Every row gives one point. Each copy is the shape, with its points in the same order, turned, moved and blurred by noise. Is it also mirrored, or only turned?

Shape (6 x 3)
[[ 0.05 -0.45 -0.19]
 [-0.40  0.37  0.37]
 [ 0.55 -0.17 -0.24]
 [-0.17  0.45  0.30]
 [-0.38  0.48  0.00]
 [ 0.36 -0.45 -0.66]]
Copy 1 (6 x 3)
[[-0.04  0.25  0.34]
 [ 0.02 -0.62 -0.31]
 [ 0.31  0.58  0.04]
 [ 0.15 -0.43 -0.42]
 [-0.21 -0.36 -0.45]
 [-0.14  0.80  0.25]]
Copy 1 is: mirrored
Copy 2 (6 x 3)
[[-0.10  0.12  0.63]
 [ 0.06 -0.37 -0.25]
 [ 0.24  0.53  0.36]
 [ 0.06 -0.06 -0.43]
 [-0.19 -0.12 -0.33]
 [-0.20  0.71  0.74]]
Copy 2 is: mirrored
Copy 3 (6 x 3)
[[ 0.48  0.33  0.00]
 [-0.53 -0.12  0.27]
 [ 0.69 -0.29  0.04]
 [-0.38 -0.28  0.31]
 [-0.46 -0.25 -0.05]
 [ 0.94  0.08 -0.30]]
Copy 3 is: mirrored

Shape (7 x 4)
[[-0.22  0.15 -0.03 -0.06]
 [ 0.17 -0.67  0.33  0.38]
 [-0.27 -0.15  0.53  0.28]
 [-0.04  0.52 -0.36  0.22]
 [ 0.32 -0.14 -0.26 -0.25]
 [ 0.58  0.93  0.28  0.33]
 [ 0.05 -0.57 -0.04 -0.23]]
Copy 1 (7 x 4)
[[-0.16 -0.09  0.11  0.16]
 [-0.06  0.02 -0.71  0.84]
 [-0.58 -0.03 -0.10  0.74]
 [ 0.12 -0.33  0.50  0.15]
 [ 0.28  0.13 -0.33 -0.01]
 [ 0.19  0.58  0.84  0.45]
 [-0.10 -0.07 -0.74  0.16]]
Copy 1 is: mirrored
Copy 2 (7 x 4)
[[-0.16  0.09 -0.06 -0.19]
 [ 0.44 -0.23  0.58  0.34]
 [ 0.09  0.16  0.66 -0.21]
 [-0.21  0.48 -0.39  0.10]
 [ 0.25 -0.21 -0.36  0.09]
 [ 0.55  1.07 -0.35 -0.22]
 [ 0.19 -0.58  0.05  0.02]]
Copy 2 is: only turned
Copy 3 (7 x 4)
[[-0.22  0.01  0.14 -0.34]
 [ 0.16 -0.38 -0.06  0.61]
 [-0.37 -0.34  0.26  0.25]
 [-0.15  0.60  0.05 -0.41]
 [ 0.51  0.00  0.09 -0.28]
 [-0.05  0.82  0.99  0.04]
 [ 0.33 -0.48 -0.11 -0.02]]
Copy 3 is: only turned
Copy 4 (7 x 4)
[[-0.33  0.01  0.32 -0.18]
 [ 0.46 -0.51  0.33  0.32]
 [ 0.17 -0.31  0.83  0.03]
 [-0.32  0.50  0.20 -0.09]
 [ 0.08 -0.22 -0.29 -0.13]
 [ 0.42  0.85  0.39 -0.58]
 [-0.05 -0.63 -0.02  0.00]]
Copy 4 is: only turned

Shape (14 x 8)
[[-0.11 -0.67 -0.21 -0.06 -0.24  0.11  0.29  0.14]
 [ 0.22 -0.33 -0.06  0.05  0.10  0.82  0.12  0.23]
 [-0.53  0.26 -0.16 -0.40  0.15  0.01  0.17 -0.47]
 [-0.25  0.34 -0.08 -0.68  0.55 -0.42 -0.03  0.05]
 [-0.26  0.34 -0.35 -0.12 -0.01 -0.34  0.17  0.24]
 [ 0.57 -0.23 -0.61  0.50  0.16  0.38  0.24  0.32]
 [ 0.63  0.05 -0.19  0.29 -0.32 -0.24  0.20 -0.22]
 [-0.25  0.23  0.10 -0.78 -0.35 -0.58  0.24  0.05]
 [ 0.06 -0.78 -0.28 -0.02  0.25  0.62  0.20 -0.32]
 [-0.60  0.54  0.29 -0.35  0.49  0.20 -0.27  0.68]
 [-0.66  0.24  0.04 -0.55  0.67 -0.13  0.10 -0.46]
 [-0.37  0.16 -0.43 -0.41  0.60  1.26 -0.42  0.45]
 [-0.34  0.03 -0.11  0.32  0.26 -0.22  0.59 -0.25]
 [-0.17  0.05 -0.07  0.01 -0.25 -0.61 -0.27  0.08]]
Copy 1 (14 x 8)
[[-0.27 -0.40 -0.05  0.16 -0.70  0.07  0.13 -0.05]
 [ 0.05 -0.28  0.29  0.20 -0.48  0.76  0.01  0.32]
 [-0.56  0.29 -0.05 -0.48  0.13  0.07 -0.06 -0.16]
 [-0.21 -0.03  0.10 -0.82  0.30 -0.32  0.23  0.31]
 [-0.10  0.37 -0.02 -0.28 -0.20 -0.34  0.33  0.26]
 [ 0.66 -0.05 -0.19  0.27 -0.63  0.54  0.21  0.31]
 [ 0.63  0.17  0.09  0.01 -0.52 -0.20 -0.18 -0.28]
 [-0.44  0.13  0.39 -0.63 -0.37 -0.72  0.11 -0.03]
 [-0.11 -0.58 -0.22  0.07 -0.38  0.77 -0.13 -0.16]
 [-0.52  0.14  0.56 -0.16  0.44 -0.01  0.35  0.94]
 [-0.58  0.04  0.00 -0.66  0.60  0.06  0.11 -0.08]
 [-0.51 -0.03  0.09 -0.19  0.02  1.11 -0.12  1.21]
 [-0.05  0.23 -0.12  0.04  0.07  0.05  0.44 -0.43]
 [-0.06  0.10 -0.03  0.02 -0.15 -0.76 -0.11  0.20]]
Copy 1 is: only turned
Copy 2 (14 x 8)
[[ 0.14 -0.57 -0.13  0.35 -0.24  0.09  0.53  0.07]
 [ 0.42  0.06 -0.28  0.32 -0.07  0.64  0.41 -0.11]
 [-0.55 -0.10 -0.01 -0.30 -0.32  0.20  0.14 -0.52]
 [-0.17 -0.17 -0.19 -0.72  0.13 -0.22 -0.12 -0.34]
 [-0.66  0.02 -0.17 -0.37 -0.24 -0.20  0.24  0.18]
 [ 0.21  0.26 -0.76  0.62  0.03 -0.07  0.71  0.11]
 [ 0.26  0.47  0.05  0.46 -0.50 -0.49  0.24  0.14]
 [-0.11 -0.34  0.21 -0.78 -0.51 -0.21  0.13  0.10]
 [ 0.28 -0.28 -0.34  0.73 -0.11  0.32  0.47 -0.58]
 [-0.38 -0.02 -0.02 -0.75  0.65  0.66  0.13  0.11]
 [-0.52 -0.17  0.06 -0.59 -0.01  0.15 -0.01 -0.79]
 [-0.03 -0.11 -0.95 -0.18  0.34  1.26 -0.03 -0.23]
 [-0.58  0.28  0.16  0.16 -0.15 -0.12  0.70 -0.44]
 [-0.38 -0.17  0.27  0.04 -0.01 -0.44 -0.14  0.39]]
Copy 2 is: only turned

Shape (14 x 9)
[[-0.65  0.08  0.56 -0.59  0.41 -0.22 -0.02 -0.32  0.53]
 [ 0.23  0.26 -0.27 -0.04 -0.09  0.44 -0.29  0.23  0.23]
 [ 0.64 -0.35  0.15 -0.27  0.60 -0.02  0.03 -0.07  0.13]
 [ 0.17  0.07 -0.26  0.14 -0.09  0.16  0.14 -0.52  0.23]
 [-0.51  0.16  0.01  0.10 -0.50 -0.28  0.10  0.17 -0.01]
 [ 1.02  0.35  0.25 -0.31 -0.28  0.20 -0.42 -0.18  0.14]
 [ 0.85 -0.06 -0.02  0.32  0.01  0.49 -0.17  0.02  1.34]
 [ 0.47  0.02  0.41 -0.26 -0.11  0.31  0.08  0.12 -0.29]
 [-0.33 -0.12 -0.11 -0.75 -0.27  0.10 -0.07 -0.34  0.17]
 [-0.44  0.06  0.16  0.16  0.18  0.14 -0.74  0.40  0.27]
 [-0.41  0.01 -0.38 -0.65 -0.83  0.03 -0.27  0.42 -0.15]
 [ 0.08 -0.67  0.36 -0.57 -0.22  0.18 -0.35 -0.01  0.09]
 [-0.37  0.31 -0.54 -0.18 -0.35 -0.06  0.13  1.07 -0.46]
 [ 0.11  0.04  0.10  0.00  0.15 -0.34 -0.39 -0.04  0.29]]
Copy 1 (14 x 9)
[[-0.65  0.12  0.38 -0.54  0.40  0.08  0.03  0.19  0.93]
 [ 0.28  0.29 -0.07  0.22  0.01  0.37 -0.50  0.24  0.09]
 [ 0.52 -0.19  0.21 -0.55  0.64 -0.13 -0.57  0.13  0.38]
 [ 0.52  0.13  0.03  0.18  0.27  0.24 -0.12 -0.37  0.55]
 [-0.15 -0.14 -0.01  0.30 -0.33 -0.06  0.32  0.13  0.47]
 [ 0.56  0.19  0.42  0.57  0.76 -0.01 -0.58  0.53  0.17]
 [ 0.86  0.25 -0.09  0.23  0.23  0.31 -1.30  0.32  1.23]
 [ 0.53 -0.23  0.49  0.05  0.31  0.11 -0.17  0.51  0.05]
 [-0.20 -0.04 -0.16  0.10  0.64  0.46  0.22  0.15  0.42]
 [-0.52  0.01  0.12  0.01 -0.33  0.15 -0.68  0.22  0.27]
 [-0.27 -0.20 -0.59  0.50  0.06  0.33  0.33  0.59 -0.05]
 [-0.09 -0.70  0.11  0.02  0.67  0.32 -0.31  0.39  0.35]
 [ 0.04 -0.01 -0.50 -0.04 -0.74  0.01  0.27  0.62 -0.43]
 [-0.01  0.01  0.13  0.03  0.19 -0.33 -0.49  0.02  0.53]]
Copy 1 is: mirrored
Copy 2 (14 x 9)
[[-0.30  0.08 -0.10 -0.93 -0.33 -0.19 -0.36 -0.38  0.48]
 [ 0.34  0.26 -0.10 -0.01  0.08  0.32 -0.29  0.34 -0.32]
 [-0.20  0.26 -0.04  0.00  0.05 -0.74 -0.27 -0.09 -0.51]
 [ 0.26  0.28 -0.29  0.13  0.08  0.11 -0.02 -0.55 -0.19]
 [ 0.09 -0.23 -0.51 -0.02 -0.33  0.41  0.18  0.14  0.40]
 [ 0.77 -0.14  0.27 -0.17 -0.17 -0.15 -0.22  0.15 -0.88]
 [ 0.42  0.74  0.46  0.52 -0.36  0.11 -1.00 -0.21 -0.45]
 [-0.14 -0.09  0.15 -0.23 -0.20 -0.05  0.25  0.27 -0.68]
 [-0.05  0.06 -0.80 -0.57 -0.23  0.22 -0.29 -0.18 -0.23]
 [-0.22 -0.27  0.12 -0.12  0.31  0.29 -0.68  0.31  0.37]
 [ 0.16 -0.34 -1.05 -0.30 -0.39  0.62 -0.19  0.62 -0.10]
 [-0.48 -0.35 -0.41 -0.37 -0.33 -0.06 -0.54 -0.08 -0.63]
 [ 0.04  0.08 -0.65  0.04 -0.13  0.29  0.33  1.30  0.28]
 [ 0.22 -0.20 -0.10  0.04  0.00 -0.28 -0.41 -0.02  0.09]]
Copy 2 is: mirrored

Shape (15 x 11)
[[-0.30 -0.12  0.02  0.14 -0.21  0.54 -0.07  0.07  0.25  0.51 -0.25]
 [-0.17  0.12  0.30 -0.19 -0.31  0.38 -0.26  0.46  0.49 -0.25 -0.32]
 [ 0.00 -0.94 -0.10 -0.21 -0.22 -0.63  0.09 -0.09 -0.31 -0.07  1.04]
 [-0.07 -0.52  0.18  0.23  0.10  0.22 -0.23  0.35  0.15 -0.22 -0.30]
 [-0.13  0.48  0.25  0.31 -0.46 -0.51  0.06 -0.02 -0.48  0.35 -0.52]
 [ 0.05 -0.79 -0.29  0.09 -0.48  0.21 -0.67 -0.39 -0.41 -0.42  1.02]
 [-0.07  0.76 -0.28 -0.28 -0.60 -0.49 -0.39  0.39 -0.48  0.01 -0.13]
 [ 0.25 -0.48  0.14 -0.47  0.08 -0.02 -0.34 -0.35 -0.39 -0.10  0.86]
 [ 0.00  0.10 -0.21  0.55 -0.16  0.42 -0.24  0.55  0.30 -0.01  0.26]
 [ 0.30 -0.22  0.05  0.25  0.56  0.45 -0.03  0.26  0.24 -0.08  0.37]
 [-0.42 -0.15  0.05  0.10  0.34  0.62  0.31  0.31 -0.17 -0.35 -0.14]
 [-0.97  0.49  0.30  0.28 -0.27 -0.29 -0.63  0.04 -0.05  0.15  0.01]
 [-0.07 -0.80 -0.32 -0.41  0.10  0.18  0.12 -0.07 -0.23 -0.11  1.05]
 [-0.34  0.94  0.22  0.35 -0.79 -0.34  0.02 -0.18  0.15 -0.12 -0.25]
 [-0.23  0.07 -0.46  0.19  0.33  0.25 -0.20  0.02  0.53 -0.18 -0.41]]
Copy 1 (15 x 11)
[[-0.34  0.11 -0.42  0.61 -0.40  0.17 -0.13 -0.04 -0.26 -0.19 -0.25]
 [ 0.09 -0.06 -0.39  0.17 -0.60  0.20 -0.31  0.47  0.26 -0.47  0.05]
 [-0.29 -0.49  0.41 -0.02  0.87 -0.07 -0.91 -0.36  0.12  0.24  0.57]
 [-0.42  0.24 -0.14  0.12 -0.14  0.27  0.04  0.10  0.48 -0.39  0.14]
 [ 0.01 -0.32  0.23  0.07  0.10 -0.27  0.29  0.18 -0.69 -0.78 -0.37]
 [ 0.27  0.01  0.03  0.14  0.59  0.13 -0.54 -0.95  0.14  0.30  0.90]
 [ 0.66 -0.70 -0.44 -0.24  0.31  0.06  0.16  0.22 -0.63 -0.51 -0.19]
 [ 0.08 -0.55  0.21 -0.14  0.25  0.00 -0.54 -0.79  0.20  0.43  0.32]
 [ 0.21  0.48 -0.32  0.39  0.14  0.59 -0.13  0.15  0.06  0.01 -0.12]
 [-0.30  0.16  0.10  0.17 -0.10  0.46 -0.14  0.01  0.41  0.49 -0.22]
 [-0.63  0.38 -0.11 -0.41 -0.34  0.52 -0.27 -0.01  0.01 -0.18 -0.17]
 [ 0.38  0.20 -0.48 -0.13  0.14 -0.54 -0.40 -0.08 -0.19 -0.68 -0.55]
 [-0.53 -0.35  0.07 -0.06  0.33  0.36 -0.91 -0.47  0.16  0.45  0.47]
 [ 0.67  0.11 -0.02  0.08 -0.17 -0.52 -0.08  0.51 -0.80 -0.54 -0.30]
 [-0.31  0.36 -0.66 -0.03 -0.16 -0.09  0.17  0.44 -0.03  0.18  0.00]]
Copy 1 is: only turned
Copy 2 (15 x 11)
[[-0.50 -0.23  0.05 -0.17  0.00 -0.04 -0.47 -0.09 -0.26  0.51  0.18]
 [-0.06 -0.10  0.20 -0.20  0.29  0.02  0.16 -0.75 -0.42  0.39  0.13]
 [-0.03  0.08 -0.16 -0.16  0.05 -0.54 -0.04  0.53  0.10 -1.32  0.12]
 [ 0.01 -0.33  0.33 -0.09  0.31  0.05 -0.09 -0.26  0.22  0.10  0.48]
 [ 0.19  0.42 -0.02  0.30 -0.26 -0.99 -0.28 -0.05 -0.23  0.67  0.44]
 [ 0.14  0.24 -0.45 -0.78  0.47 -0.10 -0.66  0.11 -0.08 -1.14  0.53]
 [ 0.49  0.94 -0.06 -0.25  0.18 -0.74  0.00 -0.01 -0.46  0.49 -0.13]
 [ 0.06  0.11 -0.63 -0.05  0.51 -0.01 -0.04  0.43 -0.32 -0.85  0.41]
 [-0.45  0.34  0.02 -0.71  0.08  0.06 -0.06 -0.33  0.22  0.26  0.33]
 [-0.35 -0.01 -0.19 -0.18  0.17  0.53  0.27  0.04  0.38 -0.02  0.54]
 [-0.10  0.19  0.45  0.15 -0.14  0.61 -0.19 -0.14 -0.08  0.11  0.52]
 [-0.37  0.75  0.01  0.32  0.47 -0.66 -0.58 -0.59 -0.16  0.29  0.07]
 [-0.19  0.10 -0.16 -0.31  0.07  0.31 -0.14  0.56 -0.14 -1.11  0.09]
 [ 0.08  0.66 -0.35  0.08 -0.41 -0.79 -0.24 -0.89 -0.36  0.53  0.17]
 [ 0.06 -0.03 -0.10 -0.04  0.05  0.44 -0.34 -0.39  0.37  0.48 -0.14]]
Copy 2 is: only turned
